Each row is a point. Each copy is the shape, with its points in the same order, stretched, turned, moved and blurred by noise. Some copies are also mirrored. Which?

Shape (6 x 3):
[[ 17.1  11.2  10.0]
 [-20.4  -9.8 -23.3]
 [-24.5   2.6  -7.4]
 [ -7.0  -3.0  12.5]
 [ -5.6  30.4 -18.8]
 [  3.4  -5.0   8.5]]
Copy 1 (6 x 3):
[[ 20.1 -11.1   1.5]
 [-21.3  18.9  -2.0]
 [-21.6  -2.0   0.4]
 [ -3.1  -7.8  15.3]
 [ -4.6  -8.6 -26.6]
 [  6.2  -1.3  12.4]]
Copy 1 is: mirrored
Copy 2 (6 x 3):
[[ 19.3   4.9  11.9]
 [-15.5 -19.1 -25.0]
 [-22.7  -6.0 -12.1]
 [ -8.5  -9.7  12.6]
 [  1.1  21.6 -24.5]
 [  3.9 -11.3  10.2]]
Copy 2 is: only turned
Copy 3, 6 rows:
[[ 11.4   0.7  26.4]
 [-25.7 -17.6 -15.3]
 [-33.5  -7.0   3.3]
 [-13.7   7.8   6.7]
 [-18.5 -28.9  26.5]
 [ -2.6   8.0   7.2]]
Copy 3 is: mirrored
Copy 4:
[[ 10.7   4.8  18.9]
 [-13.9  -5.4 -26.0]
 [-23.0   3.8  -8.4]
 [-11.4  -5.6  12.3]
 [ -2.1  28.8 -11.8]
 [  0.7  -7.4   8.9]]
Copy 4 is: only turned

Shape (6 x 3):
[[  4.5  17.2  -4.8]
 [-11.0 -12.1  17.7]
 [-14.5  -9.1  19.9]
 [ -7.1 -28.1 -14.4]
 [ 25.1   6.8   0.8]
 [-14.1   6.2 -14.6]]
Copy 1 (6 x 3):
[[  4.3   6.6 -18.3]
 [ -4.1 -10.5  14.2]
 [ -7.8  -9.6  16.5]
 [-21.6 -31.6 -12.7]
 [ 24.6  -5.8 -14.6]
 [-20.6   1.5 -15.3]]
Copy 1 is: only turned
Copy 2:
[[ -0.2  12.1   6.5]
 [ -3.5 -21.9 -12.3]
 [ -9.1 -20.8 -12.7]
 [ 22.4 -27.2  12.7]
 [ 17.0  15.7  -8.3]
 [ -1.4  -5.5  20.6]]
Copy 2 is: mirrored
Copy 3 (6 x 3):
[[ 14.1  17.4  -7.3]
 [  2.7  -9.8  18.7]
 [  3.3  -9.9  23.8]
 [-12.5 -26.2  -8.5]
 [ 31.9   1.7 -13.0]
 [-13.5   9.6  -6.7]]
Copy 3 is: only turned
Copy 4 (6 x 3):
[[ 16.4  11.0  -4.0]
 [-19.4  -2.8   0.5]
 [-20.0  -3.2   4.3]
 [ -9.0 -22.2 -23.6]
 [  5.7  25.5 -21.3]
 [ 14.3 -13.4  -3.3]]
Copy 4 is: mirrored

Shape (7 x 4):
[[-32.7 -10.0   1.5  -4.9]
 [-15.9  17.8   9.0  -3.3]
 [-34.8  12.7   3.5   9.5]
 [  4.9 -11.2  -3.6  -5.5]
 [ 12.0 -17.7   8.6 -14.0]
 [  1.2   0.3  13.6 -15.9]
 [ 13.4  -8.9  -4.8 -27.1]]
Copy 1 (7 x 4):
[[-32.7  -0.5  -4.5   0.9]
 [-12.6  22.2   4.8  10.2]
 [-29.9  12.3  -3.2  22.2]
 [  4.7  -8.9  -4.5 -10.0]
 [  7.9 -12.6   8.0 -18.8]
 [  0.0   7.2  14.1  -9.7]
 [ 10.0   4.1  -3.8 -29.3]]
Copy 1 is: only turned
Copy 2 (7 x 4):
[[-40.6 -23.5   8.5  10.4]
 [ -8.3 -25.6   4.0   6.1]
 [-23.6 -33.0   1.5  24.2]
 [-11.3   9.8  -1.7  -3.4]
 [ -7.1  16.5  14.0  -7.8]
 [ -8.5  -9.0  12.5 -10.5]
 [ -7.8  10.9  -4.8 -23.1]]
Copy 2 is: mirrored

Shape:
[[-15.9   9.1 -15.3  15.6]
 [ -9.6  12.1  12.4  17.8]
 [ 11.3  -8.0  -3.1 -18.6]
 [-19.8  -6.5  -4.2  -3.4]
 [-18.8  -1.3  -3.5  15.5]
 [-14.7  -7.0   7.7  12.0]
 [ 16.4 -28.8  -3.0   4.5]
 [ 30.4   2.2  -5.6 -23.8]]
Copy 1 (8 x 4):
[[ -5.7  11.6 -11.3  26.3]
 [ -2.6  20.6  13.2  17.5]
 [  5.5 -18.3  -1.1 -18.4]
 [-18.3  -2.8  -6.1   4.5]
 [-10.5   4.8  -6.7  25.5]
 [-11.0   1.6  12.9  18.9]
 [ 11.6 -36.2   8.8   8.9]
 [ 29.9 -14.7  -3.1 -28.2]]
Copy 1 is: only turned
Copy 2, 8 rows:
[[-24.3 -11.4 -15.0  14.1]
 [-23.8  10.3   3.9   6.0]
 [ 12.5 -10.9  -4.8 -11.3]
 [-16.9 -19.2 -11.0  -9.0]
 [-30.0  -8.1 -11.4   2.2]
 [-27.4  -1.2  -8.6  -8.2]
 [ 10.7   6.7 -31.9 -23.5]
 [ 38.2  -7.8  -3.4  -0.1]]
Copy 2 is: mirrored
Copy 3, 8 rows:
[[ -2.8  14.5 -21.7  11.2]
 [  9.7  18.0 -18.8 -11.3]
 [  7.4  -9.7  20.6  -0.6]
 [-11.1  -1.1  -5.1  -4.7]
 [ -4.5   5.2 -23.1  -1.0]
 [  1.1  -0.7 -17.2 -12.5]
 [ 16.7 -31.4  -2.8  -2.6]
 [ 22.8  -3.4  35.8   6.0]]
Copy 3 is: mirrored
Copy 4 (8 x 4):
[[-12.3  15.9   1.3  15.1]
 [  4.2   6.2 -20.5   7.7]
 [ 11.9 -11.1  18.4 -13.6]
 [-13.7  -3.0   3.6  -4.5]
 [-11.4   2.9  -5.7  12.8]
 [ -5.0 -11.0  -9.7   9.6]
 [ 12.6 -30.7  16.5  14.1]
 [ 28.4  -4.8  28.7 -15.9]]
Copy 4 is: mirrored

Shape (12 x 6):
[[-11.5 -13.2 -15.7  12.9  -2.1  10.1]
 [ -7.2  14.2   1.4 -15.4 -14.4  -8.4]
 [  1.4  12.1  26.5 -19.1 -23.6   2.9]
 [ -6.3 -17.9 -16.7  11.6  11.3   9.5]
 [ -6.2 -15.0  24.4 -40.6 -16.9 -16.0]
 [-20.4 -14.5 -20.3  -1.5  24.9   5.9]
 [  8.1  14.5   7.7  -4.2  26.6 -16.0]
 [ -3.7  15.4  -6.9 -14.8 -26.5   2.2]
 [ 14.7   1.4 -18.1  -2.8   0.0  16.1]
 [ -9.9  -0.5  -9.0   5.8  -4.0  15.1]
 [-10.4   5.9  -5.1  -7.0  13.5  16.6]
 [ 12.9  12.4   5.7 -24.7 -29.8  10.2]]
Copy 1, 12 rows:
[[ -5.3  -5.5 -21.1   5.2  13.2   8.2]
 [ -3.7  14.4  -3.0  -5.5 -20.4  -9.0]
 [ -1.2   6.4  22.7  -8.8 -29.9  -2.9]
 [  3.2  -3.1 -17.3   0.0  26.5  10.1]
 [  5.6 -18.8  14.9 -19.5 -23.5 -22.6]
 [  2.6  -0.1 -17.9 -16.9  28.2  -3.4]
 [ -1.8  25.2  18.7  -4.4  14.1 -20.5]
 [  2.1  12.9 -11.2  -3.4 -24.2  -2.3]
 [ 18.9  11.6  -7.0  -4.0   7.0  22.1]
 [ -4.3   3.9 -13.3  -7.9   7.3  15.4]
 [ -5.3  13.0  -3.9 -16.9  14.4   9.2]
 [ 11.0  13.1   7.4  -8.5 -31.7  12.0]]
Copy 1 is: only turned
Copy 2, 12 rows:
[[ -2.4 -17.5   0.5  12.9   0.5  21.1]
 [  7.0  14.7  14.4  -8.5 -18.5   5.7]
 [  8.5   3.1  39.7 -19.6 -25.5  -5.6]
 [ -0.9 -19.6  -4.9   5.0  15.8  23.1]
 [ 31.2  16.5  44.8  -9.3   7.3   2.1]
 [ -6.6  -4.6  -5.4   4.2  27.5  31.8]
 [-13.0   6.4   1.9 -18.2  22.2 -15.7]
 [  9.3  14.7  10.9  -8.6 -35.6  14.1]
 [  8.4 -18.1  -6.9 -17.6  -4.7   8.7]
 [ -6.4 -11.1   5.3  -3.9  -9.7  21.6]
 [-14.9  -5.9   6.9 -16.4   2.2  23.1]
 [ 21.4   1.0  17.9 -25.4 -30.9   3.2]]
Copy 2 is: mirrored
Copy 3 (12 x 6):
[[-14.9   3.8  -7.4  19.9   0.3 -13.7]
 [-13.2  17.8  -2.4 -19.0  -3.5   6.0]
 [ -5.4  23.1  25.3 -12.4 -17.4  16.1]
 [ -4.2  -3.7  -7.1  22.7   8.8 -12.6]
 [  9.6   2.8  20.9 -32.8 -21.6  -5.4]
 [ -5.8  -3.5  -7.3   7.4  24.9 -24.9]
 [  0.3  -5.5  -4.5 -13.3  23.1  24.2]
 [-12.4  29.5  -4.3 -10.1 -13.9   1.1]
 [  7.7  17.8 -15.4  16.4  -2.3   1.9]
 [-10.8  14.9   0.5  18.7   3.0  -6.8]
 [ -2.1  15.2   1.4   5.2  19.5  -4.8]
 [  4.6  34.3   5.0  -4.8 -22.2  11.8]]
Copy 3 is: mirrored

Shape (11 x 8):
[[  3.3 -11.2   8.6 -13.5 -11.6   3.7  -7.1 -16.4]
 [ 12.0  -8.1 -10.5  -3.6 -15.9  -8.5   1.4 -15.5]
 [-22.5   2.6  15.8  12.2   5.3 -17.7   4.2  12.5]
 [  6.4 -11.6 -19.0  -9.5  -0.8  -7.0  -5.1   4.1]
 [  5.9  10.6   5.6  22.4  13.0  -9.5 -24.5 -11.9]
 [  6.3  10.4  16.1  -9.9  -5.7   7.4   9.9 -30.2]
 [  9.7  15.6  20.5  23.1 -15.6   9.4   2.7   1.8]
 [-17.4  12.6  -5.0   0.9 -24.8   6.7 -22.2  -5.0]
 [  8.6   2.2 -44.4  -9.1  12.2 -16.6 -23.4   4.6]
 [-17.6  -6.2  13.4   9.6  -5.9  14.7  14.2 -22.1]
 [  5.4  -2.8   2.3  15.8  40.0   1.2  -0.9  11.4]]
Copy 1:
[[  4.3 -10.4  -2.2  12.6   2.3   1.8 -17.5 -14.5]
 [  3.9  -4.9 -15.2  13.0 -14.2 -12.0 -20.3  -1.4]
 [ -2.8   5.1  26.4  -9.3 -12.6   0.0  27.9  -0.8]
 [-15.1  -7.8  -8.0  11.2  -7.3  -6.1 -12.1   8.3]
 [ 16.9  12.2   2.8  24.1   7.2 -19.1  10.5  24.7]
 [ 23.1   1.1 -18.1  -2.9   0.7  -1.3 -18.6 -15.5]
 [  8.9  -2.2  -3.8  10.7  -3.2 -25.0  23.6 -15.8]
 [-13.5  21.7   4.1  26.7  -2.6   2.3  -1.4 -22.2]
 [-21.8  12.5 -16.4  14.8  -2.6  -9.6 -19.5  33.3]
 [ 13.2  -2.4  -9.2   4.3 -13.1  17.3   6.8 -22.4]
 [  3.3 -11.9  -4.2  -3.8   9.0  -8.9  29.7  31.8]]
Copy 1 is: mirrored
Copy 2 (11 x 8):
[[-13.2 -23.1   8.1 -12.0  -6.6   2.8   8.0  -5.6]
 [-20.1 -32.3  10.2  -2.3 -11.7   1.5  -9.3   3.9]
 [  2.5   5.0   4.3  14.6   5.6 -31.5  11.5   9.5]
 [ -0.3 -20.7   1.6  -5.0 -13.8   0.3 -10.0  13.3]
 [  4.6  -2.7 -11.6  21.3  -9.2  -6.1  -5.1 -22.2]
 [-28.6 -16.5  12.7  -2.4  10.7  10.3   0.2 -10.9]
 [-26.7   8.7  12.4  23.9 -16.8   5.9   9.3 -11.5]
 [-16.3   5.7  10.2 -12.3 -20.9 -17.0  -4.2 -17.0]
 [ 15.9 -13.0  -2.3  -3.9 -23.0  -4.7 -37.9   3.8]
 [-33.0  -8.7 -11.7  -2.8   6.5  -7.9  13.4   0.7]
 [ 12.6   5.6 -24.6  20.7  -3.2   8.3  -2.5  14.3]]
Copy 2 is: mirrored
Copy 3 (11 x 8):
[[ -4.4 -20.0   8.6 -25.1   8.9   6.5 -21.9   0.2]
 [  6.0 -25.4   6.9 -15.6   4.8 -12.6 -10.3   6.6]
 [-11.5   5.4   4.4  -1.8 -38.0  10.5 -18.7  -6.1]
 [ -2.9 -10.6  -3.7  -2.2   9.0  -1.8  -9.0  24.4]
 [ 11.9   0.5  22.8   8.8  -7.5 -11.3 -41.8 -15.4]
 [ 18.4 -12.8  14.3 -33.5   2.8   2.6 -13.1 -22.5]
 [ -2.9  -1.8  32.0  -4.7  -4.9  -4.6  -5.7 -31.9]
 [-20.2   6.6  11.7 -24.8   4.1 -24.3 -25.9  -7.8]
 [  9.0   5.8  -6.2   8.5  15.6 -23.1 -21.0  41.1]
 [ -5.2 -15.1  -7.4 -19.2  -8.6   3.2 -14.8 -36.6]
 [  9.1   7.9  -2.6  29.1  -5.0  21.3 -18.2  -5.4]]
Copy 3 is: mirrored
Copy 4:
[[-12.1  12.0  19.5   1.6 -11.7 -10.7  -6.4 -12.2]
 [  4.5   0.4  10.8  18.0 -17.8  -3.0   6.5  -3.9]
 [-23.0   2.4 -13.9  15.5  15.7  -0.6   7.6  15.8]
 [  5.2  -7.9  -1.4  -2.6 -13.6 -19.8   5.7  10.2]
 [ -4.3 -18.0  -7.5  25.8   4.9  -6.7 -29.6 -11.9]
 [  1.6  25.5  15.3  13.4   0.8   5.3   0.2 -31.9]
 [ -2.6   5.4   9.7  16.1   5.0  38.9 -17.4   0.3]
 [ -9.6  24.5  -5.8   8.2 -32.7   3.2 -27.1   4.8]
 [ 25.2 -17.5 -22.0   4.2 -23.3 -42.1  -5.9  13.5]
 [-27.7  15.6  -3.0   4.2  -3.7  20.2   9.6 -27.3]
 [ -5.6 -29.9 -18.5  -9.8  28.4  -8.6   0.3  -6.1]]
Copy 4 is: only turned
